Each row is a point. The last column is the point's height on a tilted bowl or saddle (a function of degree 2), plus a little noise. Count its main directions that bend up, bend down and stay straight.
(in the rows, 128 means zero)

Points (15 x 4):
[[151 143 150 150]
 [131 117 173 158]
 [ 96 111 109 151]
 [148 174 139 154]
 [124 134 144 148]
 [112 150 147 150]
 [108 165 119 151]
 [112  92 136 155]
 [126 158 129 148]
 [117  84  99 152]
 [ 86 128 137 155]
 [136 164 165 154]
 [159 165  56 174]
 [118 123 116 146]
 [ 77  59 125 178]]
Directions: 3 up, 0 down, 0 straight

Points, 24 rows:
[[ 77 170  86 158 148]
 [104 130 152 159 141]
 [114 138  95 160 139]
 [ 97 122 119 106 133]
 [127  91 142 140 114]
 [ 87 145 102 120 130]
 [103 119 134 164 135]
 [ 61 119 123 129 143]
 [183 159 183 105  35]
 [151  89 126 131 127]
 [151 177 104 140 150]
 [118 166 152 110 110]
 [131 101 122 140 128]
 [111 141 130  85 113]
 [102 127 120 107 134]
 [164  76 106 158  89]
 [ 91 113 159 107 130]
 [111 102  99 140 123]
 [ 80 131 175  87 103]
 [100 174 172 115 108]
 [180 127 103 131 159]
 [105 166  92 134 139]
 [142  95 168 167  60]
 [129 152 143 138 136]]
Directions: 1 up, 2 down, 1 straight

Points:
[[132 137  91 110 134]
 [ 94 131 162 136 140]
 [ 73 152 174 148 147]
 [154 122 129 149 140]
 [148 184 164 117 200]
 [120 112 166  57 156]
 [125 150 146 195 158]
 [140 120 136 101 139]
 [ 97  96 100 137 138]
 [114 104  88  71 118]
 [120 113 120 143 142]
 [164 137 135 157 140]
 [119 165 157 156 151]
 [ 94 140 156 127 144]
 [121 128 157  76 161]
 [ 82  80 141  94 128]
 [124 129 160 131 137]
 [150 175 121 104 199]
 [140 159 185 113 162]
 [116 154 155 112 162]
 [167 152  99 127 150]
 [152  79 145 126 135]
 [145 128 124  91 151]]
Directions: 1 up, 1 down, 2 straight

Points (44 x 7):
[[ 91 165 106 120 113 149 134]
 [139 141 121 119 169 191 150]
 [142 138 135 140  95 165 139]
 [141 145 107 127 116 103 135]
 [104 133 175 165  99 166 162]
 [114 127 141 162 110 159 143]
 [102 130 122 160 130  82 153]
 [148 180 108 160 110 151 165]
 [121 115 117 174 115 130 146]
 [114 115 131 157  96 128 134]
 [126  86 150  95 161  99 156]
 [ 91 185 105  87  85 155 155]
 [129 137 148  94 111 104 135]
 [143 151  94 117 130 131 135]
 [109  83 103 109 113 170 143]
 [105 130 145 150 138 140 138]
 [143 175 143 126 149 183 155]
 [141 106 117 168 112 179 165]
 [ 90 135 168  97 143 131 145]
 [150 126 112 140 125  91 142]
 [150 101 163 145 100 146 147]
 [ 93 158  88  87 137 146 136]
 [145 152 115  88 110 110 141]
 [134 100 175 104 115 140 143]
 [114 108 195 146 136 118 163]
 [144  71 133 120 173 190 178]
 [102 146 118 159 139  97 151]
 [177 126  84  80 140  89 179]
 [147  83 145 136 172 109 160]
 [ 85 152 100 156 126 124 147]
 [177  75  97 123 126 149 172]
 [130  51 206 110 124 172 214]
 [136  99 126 124 129  48 170]
 [165 120 126 118 134 111 139]
 [100 158 144 129 140  95 150]
 [178 106 119 138 128 111 152]
 [100 103 115 118 131 171 134]
 [126 152 125 152  95 101 140]
 [164 122  90 145 178 165 173]
 [124  79 126  80 132 161 148]
 [103 143 125 158  60  69 163]
 [114 124 158 151 130 174 149]
 [ 74 115 142 126 114 110 143]
 [130 186 170 127 126 138 154]]
Directions: 6 up, 0 down, 0 straight

Points, 43 rows:
[[ 83 109 173 131 142 110 155]
 [203 116 200 167 130  50 226]
 [119 173 158 150 150 163 164]
 [119 131 118 126  83 139 136]
 [103 107 113 133 128 103 133]
 [131 174 106 173 113 130 141]
 [147  57 125 132 124 121 148]
 [131 138 100 154  77 154 140]
 [106 144 131 108 130 154 145]
 [ 83 167  92 145 176  96 164]
 [106 127 129 126 121 192 158]
 [ 60 143 126 148 137 113 154]
 [168 151 158 137  96  60 155]
 [150 114 173 138 207 127 162]
 [ 99 150 111 129 118 104 135]
 [148 104 120 130 148 139 132]
 [136 132 106 158 139 102 131]
 [116 139  81 178 118 161 150]
 [117 168  78 137 152  98 147]
 [ 86 139 115 140 156 113 140]
 [120 167 113 131 135  90 139]
 [151 117 117 107 147 117 136]
 [ 98 102  90 132 134  94 139]
 [126 130 133 102 144 120 138]
 [ 86 147 211 125 141 104 193]
 [108 121  68 107 109 121 143]
 [147 109 126 119 152 148 136]
 [101 124 107 141 129 157 136]
 [139 123  95 112 143 101 134]
 [ 33 147 148 147 165 132 179]
 [145 112 120 125 125 136 131]
 [129 170 155  76 119 154 172]
 [160 108 116 103 107 155 146]
 [142 107 153 188 132 120 153]
 [152 103 145 115  63 139 157]
 [145  91 123 102 145 115 140]
 [173 103 152 110 150 148 155]
 [136 126 127 122 121  75 138]
 [129 137  79 113  69 112 133]
 [107 126 175  84 172 137 167]
 [ 88 124 150 155 120 127 146]
 [110 108 162  96 122  89 158]
 [150 103 162  85 170 131 161]]
Directions: 5 up, 0 down, 1 straight
